Each wall is flat, endless, passes through zero and stands at right angles to its row. A trip goes straight from one point to another. List the walls that it crosses, first one first.

Walls:
(1): [ 0.75 -0.60]
(2): [-0.64 -0.23]
(3): [ 0.09 -0.32]
(4): [-0.14  0.04]
(5): [-0.15  0.03]
(6): [0.13 0.35]
(7): [-0.32  0.40]
Trips:
[-0.05  0.43] to [-0.05  0.34] => none
[ 0.00 -0.15] to [ 0.59 -0.05] => 2, 6
[-0.34  0.00] to [-0.12  0.14] => 6
[0.05 0.43] to [ 0.38 -0.36] => 5, 4, 1, 7, 3, 6

Walls:
(1): [-0.10 -0.41 -0.48  0.36  0.13  0.18]
(2): [-0.80 -0.18 -0.19 -0.33 -0.48  0.46]
(3): [ 0.06 -0.27  0.08 -0.35  0.27  0.14]
(4): [ 0.05 -0.17  0.67  0.38  0.75 -0.46]
(5): [-0.14  0.24 -0.39  0.10 -0.34  0.91]
(6): [ 0.16  0.33  0.06 -0.46  0.05 -0.27]
Trips:
[-0.39  0.06  0.08 -0.43 -0.24  0.10] to [ 0.56  0.17 -0.27  0.26 -0.02  0.09] => 3, 2, 1, 6
[ 0.20 -0.15 -0.75 -0.23  0.04  0.11] to [-0.13  0.13  0.37  0.13 -0.09  0.03] => 6, 3, 1, 4, 5
[ 0.07  0.37 -0.29  0.26 -0.14  0.33] to [-0.07  0.32 -0.54  0.22 -0.04  0.30] => none
[-0.31 -0.15 -0.26  0.04  0.04 -0.31] to [-0.49 -0.07 -0.15 -0.08  0.08 -0.13] => 4, 3
[-0.41 -0.30 -0.35 -0.43  0.27  0.43] to [ 0.31  0.08 -0.13 -0.16 -0.12  0.18] => 6, 1, 2
[ 0.22 -0.03  0.17  0.17  0.44  0.01] to [-0.28 -0.32 -0.05 -0.46  0.64  0.07] => 6, 2
[ 0.23  0.09 -0.16 -0.63 -0.86 -0.09] to [-0.04 -0.22 -0.02 -0.18 -0.14 -0.24] => 5, 3
[ 0.35  0.55  0.25 -0.19  0.06  0.40] to [-0.03  0.24  0.06  0.12 -0.44  0.08] => 3, 2, 6

Walls:
(1): [ 0.32 -0.11  0.15  0.14 -0.05  0.38 -0.09 -0.26 -0.01 -0.33 -0.63]
(2): [ 0.08  0.05 -0.34  0.49 -0.22  0.46 -0.13  0.18 -0.06 -0.36 -0.44]
(3): [ 0.23  0.05 -0.55  0.34 -0.39 -0.14  0.14  0.26 -0.38 -0.48 -0.31]
(4): [ 0.00 -0.06  0.10  0.14  0.49 -0.50 -0.05  0.22  0.13  0.30 -0.01]
Trips:
[ 0.08 -0.18  0.33  0.19  0.26 -0.47 -0.71 -0.11  0.29 -0.27 -0.16] to [ 0.74  0.17 -0.03  0.27  0.81  0.39 -0.08 -0.21 -0.06 -0.07 -0.49] => 2, 3
[-0.44  0.52 -0.35  0.47 -0.28  0.00 -0.22 -0.10 -0.08 -0.10  0.35] to [-0.19 -0.02  0.28 -0.22 -0.14  0.45  0.12 -0.27  0.52  0.18 -0.46] => 3, 1
[ 0.06  0.25 -0.51 -0.38  0.01 -0.04  0.64 -0.42 -0.11 -0.71  0.11] to [-0.42 -0.43 -0.05 -0.02  0.43  0.05  0.37  0.45  0.21 -0.01  0.15] => 1, 2, 4, 3
[ 0.08  0.15 -0.39 -0.51  0.08 -0.26  0.87  1.03 -0.23 -0.33  0.73] to [-0.01  0.10 -0.77 -0.23  0.25  0.79  0.18 -0.53 -0.06  0.20 -0.03] => 4, 2, 1, 3
[ 0.35 -0.14  0.02  0.25 -0.49 -0.08  0.07  0.07  0.33  0.04  0.87] to [-0.16 -0.02  0.10  0.14  0.00  0.11 -0.30  0.15 -0.11 -0.20 -0.57] => 3, 2, 1
[-0.33 -0.02 -0.36 -0.51  0.03  0.48 -0.43 -0.10 -0.30 -0.03 -0.06] to [-0.19 -0.05  0.24 -0.04 -0.02 -0.22  0.15 -0.14 -0.09  0.21 -0.11] => 2, 1, 4
[ 0.14 -0.46  0.46 -0.26 -0.40 -0.06  0.19 -0.62 -0.36  0.03 -0.09] to [ 0.21 -0.20 -0.15  0.25  0.37  0.02 -0.35  0.04  0.30 -0.18 -0.12] => 2, 4, 3
[ 0.02  0.00 -0.17  0.48  0.27  0.39  0.13  0.24 -0.36 -0.09 -0.29] to [-0.19 -0.18  0.55  0.08  0.21 -0.82  0.27  0.23  0.09  0.41 -0.06] => 4, 1, 2, 3

Walls:
(1): [-0.18 -0.19  0.47 -0.15  0.35  0.13  0.56  0.19 -0.13  0.18 -0.25 -0.14
  0.24 -0.37 -0.26 -0.15  0.08  0.16]
(2): [-0.15 -0.13 -0.07 -0.44  0.52 -0.05 -0.23  0.25 -0.14 -0.11  0.09 -0.07
 -0.05 -0.34 -0.56  0.30 -0.02 -0.10]
(3): [-0.05  0.24 -0.52  0.43  0.53  0.02  0.12  0.00  0.32 -0.52  0.06  0.38
 -0.25  0.15 -0.06  0.32 -0.09 -0.20]
(4): [ 0.36 -0.53  0.94 -0.21 -0.09  0.17  0.33  0.08 -0.18 -0.02 -0.04 -0.03
  0.03  0.45 -0.28  0.44  0.00 -0.14]
(5): [-0.27 -0.16 -0.61 -0.14  0.16 -0.72 -0.01  0.19  0.01 -0.19 -0.57  0.03
  0.68  0.16  0.43  0.51  0.00  0.09]
(6): [-0.31 -0.09 -0.16 -0.16  0.55 -0.33  0.18 -0.21 -0.25 -0.17  0.35 -0.53
  0.08  0.11 -0.57 -0.49  0.59  0.20]
(7): [ 0.10 -0.53 -0.65  0.27 -0.25  0.32  0.00 -0.35 -0.41 -0.17 -0.37  0.21
 -0.07 -0.40 -0.12 -0.04  0.26 -0.06]
(8): [ 0.33  0.30  0.25  0.07 -0.03 -0.26 -0.14  0.06 -0.13  0.41  0.16  0.04
  0.05  0.17  0.12 -0.08  0.03 -0.25]
Trips:
[-0.09  0.08  0.04 -0.05 -0.59 -0.29 -0.74 -0.67 -0.02  0.02  0.11  0.22
  0.37  0.01  0.03  0.39 -0.24  0.02] to [-0.38 -0.04  0.01  0.09 -0.37 -0.07 -0.24 -0.26  0.69  0.12 -0.16 -0.66
 -0.06 -0.42  0.24  0.06 -0.03  0.42] => 8, 7
[ 0.15 -0.29  0.50  0.24 -0.21 -0.43 -0.58  0.12  0.55  0.03 -0.11 -0.22
 -0.38  0.22  0.44  0.48  0.06 -0.06] to [-0.31 -0.04  0.06 -0.28  0.12  0.08  0.28  0.04 -0.45 -0.33 -0.56  0.06
 -0.13 -0.07 -0.16 -0.37  0.12  0.02] => 8, 1, 2, 7, 6
[ 0.08  0.67  0.22  0.23 -0.21  0.07 -0.24  0.43  0.20 -0.28  0.00  0.63
  0.13  0.36  0.29  0.22 -0.11 -0.09] to [ 0.32  0.12  0.36  0.38 -0.21  0.32 -0.09 -0.35  0.32 -0.01 -0.01 -0.01
 -0.08 -0.04  0.31  0.35  0.31  0.19] => 4, 5, 7

Walls:
(1): [ 0.19  0.66 -0.33  0.20 -0.42  0.31 -0.13 -0.02 -0.20  0.05  0.42  0.26
 -0.28 -0.20  0.28  0.27 -0.43 -0.20 -0.55 -0.20 -0.03  0.11  0.20  0.35
  0.28  0.53  0.15  0.29 -0.40  0.21 -0.22 -0.46  0.43  0.05  0.00 -0.01
 -0.45 -0.02 -0.39  0.21  0.01 -0.21  0.10  0.22 -0.53  0.05  0.45  0.04]
(2): [ 0.24  0.11  0.33 -0.46 -0.01  0.20  0.14 -0.22 -0.23 -0.02  0.39  0.71
 -0.24 -0.41  0.48 -0.60  0.22  0.34  0.42 -0.07  0.41  0.13 -0.19 -0.06
  0.22 -0.22  0.55  0.24 -0.34 -0.10 -0.08 -0.12 -0.86  0.20 -0.17 -0.65
 -0.31 -0.28 -0.07 -0.26 -0.35  0.26 -0.10  0.03  0.01  0.03 -0.29 -0.07]
(3): [ 0.01  0.00  0.37 -0.15 -0.32  0.20 -0.22  0.05  0.04 -0.22  0.13 -0.06
  0.52  0.14  0.01  0.22  0.28 -0.23  0.20 -0.67 -0.23  0.06  0.21  0.15
  0.55 -0.04  0.06 -0.53 -0.21 -0.54 -0.31  0.34  0.14  0.19 -0.14  0.18
  0.04  0.00 -0.11  0.23 -0.01  0.19  0.15 -0.03 -0.31 -0.83 -0.49 -0.29]
(4): [-0.23 -0.09  0.10 -0.05 -0.19  0.71 -0.51 -0.40  0.23 -0.04 -0.18  0.12
 -0.04  0.16 -0.14  0.03 -0.25 -0.14 -0.03 -0.64 -0.21 -0.45  0.07 -0.03
  0.24  0.24  0.13  0.00 -0.08  0.07  0.37  0.01  0.17 -0.77  0.24 -0.55
  0.15  0.09  0.31  0.03  0.41 -0.02 -0.01 -0.02 -0.21  0.56 -0.40  0.13]
(5): [ 0.27 -0.09 -0.25 -0.13  0.04 -0.45 -0.19  0.31  0.31 -0.72  0.12  0.27
 -0.41  0.24  0.19 -0.49 -0.07 -0.30 -0.51 -0.09  0.40 -0.18 -0.02  0.24
  0.10  0.23  0.02 -0.40  0.23  0.08 -0.14  0.46 -0.02  0.49 -0.29  0.36
 -0.64  0.11 -0.23  0.15  0.30  0.03  0.46  0.14 -0.12  0.30  0.37  0.07]
(6): [-0.18  0.05  0.07 -0.17 -0.34 -0.55 -0.31 -0.12  0.33  0.02  0.24 -0.16
 -0.29 -0.41 -0.11 -0.13 -0.52  0.17 -0.05  0.17 -0.08 -0.52 -0.15 -0.43
  0.66  0.42 -0.24 -0.34  0.17  0.21 -0.37  0.12  0.39 -0.37  0.28 -0.05
 -0.32 -0.04 -0.06 -0.14  0.60  0.05  0.23 -0.09  0.04  0.24 -0.83 -0.32]
(7): [-0.51 -0.35  0.11 -0.19 -0.11 -0.29 -0.44  1.12  0.11  0.00 -0.29 -0.28
 -0.12 -0.09  0.20 -0.15 -0.17  0.29 -0.14 -0.28  0.79  0.33  0.45 -0.30
  0.17 -0.45 -0.11 -0.58 -0.50 -0.12 -0.23  0.14 -0.16 -0.32 -0.14 -0.79
 -0.24 -0.51  0.37  0.16  0.41  0.04  0.42 -0.12  0.49  0.43 -0.19 -0.17]
Trips:
[-0.29 -0.04  0.00  0.30  0.28 -0.33 -0.69 -0.26  0.23 -0.18  0.10 -0.05
 -0.06  0.57  0.03 -0.17  0.25 -0.04 -0.29  0.25 -0.10  0.15  0.36 -0.69
  0.31 -0.11  0.12  0.07 -0.05 -0.59 -0.46  0.18 -0.38 -0.01 -0.30 -0.16
  0.57 -0.14  0.41 -0.13 -0.11 -0.34  0.19 -0.16 -0.21  0.33  0.15 -0.62] to [-0.18 -0.06  0.38  0.05  0.12  0.36  0.00 -0.35  0.25  0.11 -0.18 -0.03
  0.12  0.19  0.22  0.06 -0.77  0.11 -0.26  0.05  0.89 -0.28  0.04 -0.01
 -0.03 -0.37  0.04 -0.48  0.15 -0.15  0.34  0.24  0.56 -0.39 -0.14 -0.26
  0.05 -0.28  0.08  0.07 -0.17  0.27 -0.34  0.38 -0.26  0.10  0.48  0.04] => 3, 6, 1
[ 0.22 -0.33  0.16  0.07 -0.49  0.22 -0.08 -0.20  0.36 -0.17  0.33 -0.21
  0.87 -0.40  0.29 -0.49  0.27 -0.03  0.63  0.08  0.13  0.12  0.06 -0.01
 -0.19  0.12 -0.28  0.50  0.27 -0.44 -0.11 -0.21  0.04  0.03 -0.10 -0.05
  0.51  0.07  0.09  0.29  0.41  0.47 -0.70 -0.10  0.10 -0.15 -0.62 -0.09] to [-0.19 -0.47  0.21  0.08  0.01  0.54 -0.06  0.16 -0.11 -0.47  0.31  0.13
 -0.23  0.03 -0.05 -0.46  0.44 -0.02 -0.30 -0.14  0.03 -0.18 -0.03 -0.18
 -0.13  0.04  0.46  0.19  0.18  0.18 -0.42  0.20  0.26  0.14 -0.89  0.03
  0.03  0.32 -0.05 -0.16 -0.12  0.24 -0.01 -0.43 -0.22  0.23  0.00 -0.09] => 6, 5
[-0.06 -0.04  0.04  0.17  0.20 -0.24  0.18  0.21 -0.11  0.01 -0.11  0.14
 -0.34  0.18  0.60  0.21  0.16  0.36 -0.13  0.01 -0.22  0.06  0.20  0.45
  0.22 -0.07  0.07 -0.43  0.32  0.10 -0.14 -0.15  0.44 -0.31  0.09  0.02
  0.18  0.06  0.63  0.24  0.34  0.50 -0.58 -0.04  0.46  0.24  0.12  0.07] to [-0.09  0.37  0.77 -0.37 -0.88  0.04 -0.10 -0.42  0.63 -0.04 -0.09  0.51
 -0.23 -1.07 -0.31  0.06 -0.45  0.12 -0.08  0.10 -0.06  0.54  0.17  0.24
  0.13  0.44  0.43 -0.06 -0.57 -0.23 -0.33  0.30  0.21 -0.03  0.29 -0.25
  0.40 -0.03 -0.51  0.31  0.01 -0.12  0.25 -0.33 -0.18  0.52  0.17  0.52] => 1, 2, 3
[-0.92  0.02 -0.22  0.22  0.08  0.62  0.17 -0.13  0.29  0.49 -0.50 -0.04
  0.13  0.12  0.54  0.20 -0.20  0.69 -0.28  0.19  0.06  0.26  0.12  0.38
  0.40 -0.06  0.31 -0.54 -0.28 -0.45  0.24  0.07  0.04  0.21  0.80  0.02
  0.10  0.20  0.17  0.39  0.14 -0.60 -0.48  0.39 -0.27 -0.48  0.03  0.55] to [ 0.06 -0.50  0.15 -0.35 -0.16 -0.16 -0.16  0.02  0.16 -0.47  0.21  0.44
  0.44  0.20  0.44  0.82 -0.02  0.58 -0.02 -0.36  0.11  0.56  0.01 -0.61
  0.09 -0.03 -0.42  0.14  0.13 -0.53  0.89  0.13 -0.82 -0.54 -0.63 -0.56
 -0.07  0.08  0.07  0.13 -0.31 -0.48  0.50 -0.02  0.30 -0.38  0.21 -0.21] => 1, 2
[-0.19  0.16 -0.44 -0.14  0.16 -0.29  0.11  0.16 -0.13 -0.16 -0.01  0.12
 -0.01  0.05  0.37 -0.34 -0.67 -0.51 -0.40 -0.55 -0.16  0.23 -0.17 -0.05
  0.26 -0.44  0.02  0.07 -0.76 -0.03 -0.12  0.20  0.06  0.37 -0.59 -0.39
 -0.13  0.36  0.15 -0.02 -0.10  0.18  0.05  0.04  0.13 -0.01 -0.19 -0.41] to [-0.07  0.05 -0.20 -0.11  0.29  0.18  0.30 -0.48  0.00  0.14 -0.02  0.41
 -0.13 -0.43  0.02  0.46  0.01  0.26 -0.35 -0.10 -0.08  0.23  0.79  0.18
  0.66 -0.32  0.18 -0.36 -0.42  0.23  0.68 -1.02 -0.12 -0.10 -0.10  0.26
  0.25 -0.59 -0.12  0.32 -0.44 -0.26  0.05 -0.28 -0.23  0.14 -0.13  0.24] => 6, 4, 5, 3, 7
[ 0.20  0.25  0.33 -0.24 -0.60  0.15  0.04 -0.61  0.14  0.28  0.05 -0.10
  0.30 -0.50 -0.13  0.22  0.12 -0.15 -0.36  0.45 -0.37  0.15  0.10  0.52
  0.10 -0.04  0.40 -0.71  0.33  0.03 -0.06  0.37  0.28  0.12  0.30 -0.59
 -0.10  0.54  0.51 -0.17  0.16 -0.35 -0.19 -0.10  0.03  0.14  0.13  0.28] to [-0.07 -0.26 -0.42  0.32  0.45  0.09  0.48 -0.04 -0.23 -0.14 -0.05 -0.13
 -0.40  0.28  0.05 -0.06 -0.20  0.20  0.05 -0.30 -0.08  0.00  0.20 -0.21
 -0.05  0.26 -0.24  0.15  0.67  0.16  0.05 -0.22  0.41  0.22 -0.06  0.59
  0.13 -0.33  0.01 -0.11  0.37 -0.11 -0.77  0.08  0.02  0.01 -0.30  0.09] => 3, 1, 4

Walls:
(1): [ 0.50  0.65 -0.15  0.12 -0.20 -0.41 -0.02  0.21 -0.62  0.34  0.63 -0.34
  0.01 -0.16  0.47  0.00 -0.24 -0.78 -0.34  0.57 -0.01  0.09  0.40  0.01
 -0.12 -0.11  0.02  0.25 -0.85  0.14  0.35 -0.22  0.15 -0.21 -0.54 -0.50
 -0.26 -0.22  0.01 -0.31 -0.02  0.07  0.02  0.02  0.69 -0.19 -0.27  0.02]
(2): [-0.41  0.74 -0.06 -0.05  0.38  0.17 -0.25 -0.01 -0.18  0.16 -0.02  0.04
 -0.05  0.09  0.23  0.09 -0.24 -0.13  0.29  0.22 -0.01  0.54 -0.41 -0.17
  0.14 -0.28  0.23  0.10  0.01 -0.02  0.19 -0.25  0.03 -0.50  0.11 -0.12
  0.28  0.12  0.24  0.04 -0.56  0.26 -0.17  0.15  0.00 -0.34 -0.15 -0.12]
(3): [ 0.45  0.15 -0.20  0.02  0.40 -0.69 -0.08 -0.25  0.01  0.17  0.05 -0.05
  0.14 -0.03 -0.84 -0.25 -0.73 -0.50 -0.57  0.04 -0.15 -0.03 -0.52  0.21
  0.31 -0.03 -0.04  0.71 -0.19  0.54 -0.14  0.22  0.04 -0.11 -0.06  0.37
  0.31 -0.12  0.30 -0.08 -0.04 -0.11  0.16  0.20  0.70  0.03 -0.12  0.14]
(4): [ 0.17 -0.09 -0.07 -0.32 -0.57  0.29  0.07 -0.49  0.35  0.32 -0.38 -0.51
 -0.01 -0.01  0.89  0.18 -0.16 -0.14 -0.13  0.12 -0.30 -0.20 -0.42  0.42
 -0.31  0.01 -0.23  0.62 -0.06  0.78  0.30  0.09  0.10 -0.87 -0.01  0.10
  0.35 -0.51 -0.25  0.13  0.04 -0.39  0.46  0.05  0.44 -0.34 -0.06  0.40]
(5): [ 0.30  0.83  0.27  0.23  0.28  0.19  0.29 -0.23  0.39 -0.21  0.25 -0.21
  0.40  0.41  0.02  0.33 -0.15  0.08  0.03  0.50 -0.59  0.00  0.15  0.02
  0.09 -0.06 -0.07 -0.18  0.45  0.11  0.03  0.44  0.09 -0.40 -0.10  0.37
  0.09  0.52  0.30 -0.08 -0.21 -0.13 -0.26  0.15 -0.22  0.03 -0.47 -0.33]
(6): [-0.35 -0.49 -0.51 -0.25  0.01 -0.20 -0.03  0.11 -0.44  0.27  0.64 -0.18
 -0.33  0.19  0.16 -0.43  0.17  0.64 -0.03 -0.15 -0.11 -0.45 -0.15  0.46
 -0.04 -0.07  0.08 -0.31  0.08 -0.02  0.26  0.49 -0.78 -0.14  0.00 -0.22
  0.30  0.47 -0.12 -0.33 -0.44 -0.04  0.38 -0.17  0.04  0.01 -0.27  0.30]
(7): [ 0.41  0.44 -0.16 -0.26  0.41  0.26  0.60  0.23  0.23  0.05 -0.10  0.25
 -0.03  0.75 -0.01  0.04 -0.20  0.13  0.08 -0.43  0.35 -0.03 -0.50 -0.12
 -0.48  0.26 -0.05 -0.34  0.29 -0.14  0.14 -0.29 -0.34 -0.23  0.36 -0.31
 -0.16 -0.13 -0.46  0.41  0.24 -0.64 -0.74  0.14  0.45  0.03  0.70 -0.28]
(8): [-0.51  0.01 -0.24 -0.56  0.30 -0.05  0.62  0.54 -0.31 -0.01  0.10  0.30
  0.68 -0.27 -0.10 -0.37  0.50  0.55 -0.12  0.69  0.02  0.53 -0.23 -0.38
 -0.05  0.43 -0.06 -0.21 -0.02 -0.08 -0.11 -0.10  0.25  0.47 -0.25  0.35
  0.47  0.09 -0.02  0.00  0.55  0.53  0.19 -0.13  0.22 -0.30 -0.24  0.39]
(9): [-0.08 -0.15 -0.52  0.21  0.50  0.08  0.25  0.08  0.11  0.05  0.16  0.72
 -0.54 -0.30 -0.31  0.12  0.24 -0.27  0.33  0.35 -0.73 -0.24 -0.07  0.28
  0.00 -0.25 -0.32 -0.10 -0.01  0.64 -0.20  0.46  0.22 -0.11 -0.22 -0.65
  0.22 -0.19 -0.03  0.11  0.07 -0.17  0.09  0.34  0.47 -0.26  0.75 -0.23]
(10): [-0.06  0.02  0.20 -0.39 -0.09 -0.34 -0.03  0.12  0.45  0.05  0.07  0.41
  0.22 -0.30  0.17 -0.01  0.02  0.67  0.28  0.06  0.13  0.44  0.01  0.09
  0.23  0.07 -0.38  0.64  0.11  0.06 -0.25 -0.11  0.12 -0.52  0.54 -0.18
 -0.12 -0.20 -0.14 -0.40  0.45  0.16 -0.42  0.13 -0.07 -0.34  0.15 -0.39]
Trips:
[ 0.14  0.49  0.09  0.61  0.01  0.27  0.23 -0.04  0.15 -0.25  0.33  0.21
 -0.38  0.37  0.10  0.20 -0.04 -0.04 -0.66  0.10  0.50  0.42 -0.36 -0.56
  0.06 -0.49  0.36  0.04 -0.37  0.26  0.47  0.51 -0.04 -0.11  0.24 -0.24
  0.50 -0.42 -0.01  0.32 -0.35  0.48  0.18 -0.36 -0.08  0.44  0.21  0.38] to [ 0.28 -0.40 -0.44 -0.55  0.33  0.26 -0.30  0.23  0.11 -0.03  0.16  0.63
  0.22  0.03  0.04 -0.44 -0.35  0.16 -0.34 -0.23 -0.23 -0.23 -0.27 -0.10
 -0.05 -0.09  0.59 -0.14 -0.32 -0.07 -0.33 -0.09  0.04  0.14 -0.11  0.28
 -0.09 -0.06  0.65  0.00 -0.01 -0.51  0.10 -0.24  0.11 -0.38  0.39  0.31] => 9, 5, 6, 8, 4, 1, 2
[ 0.46  0.24  0.61 -0.07 -0.49 -0.24  0.26 -0.31  0.03  0.15 -0.52 -0.17
  0.63 -0.28 -0.08  0.33  0.08 -0.35 -0.28 -0.19 -0.17  0.59  0.11  0.07
 -0.27 -0.87  0.23  0.48 -0.11  0.03 -0.43 -0.31 -0.11 -0.04  0.19 -0.10
  0.03 -0.58 -0.47 -0.11  0.00 -0.21 -0.03 -0.41  0.46 -0.22  0.12  0.59] to [-0.02  0.23 -0.08 -0.06 -0.04  0.05 -0.39 -0.14 -0.12  0.38 -0.18 -0.01
  0.05 -0.21 -0.11  0.13 -0.40 -0.47  0.32  0.43  0.27  0.53 -0.08  0.06
  0.11  0.77 -0.05 -0.17  0.11 -0.49  0.02 -0.07  0.17 -0.23  0.28 -0.09
 -0.01  0.00  0.96 -0.23  0.25  0.21 -0.04 -0.03  0.05 -0.24 -0.23 -0.10] => 7, 2, 8, 5, 4
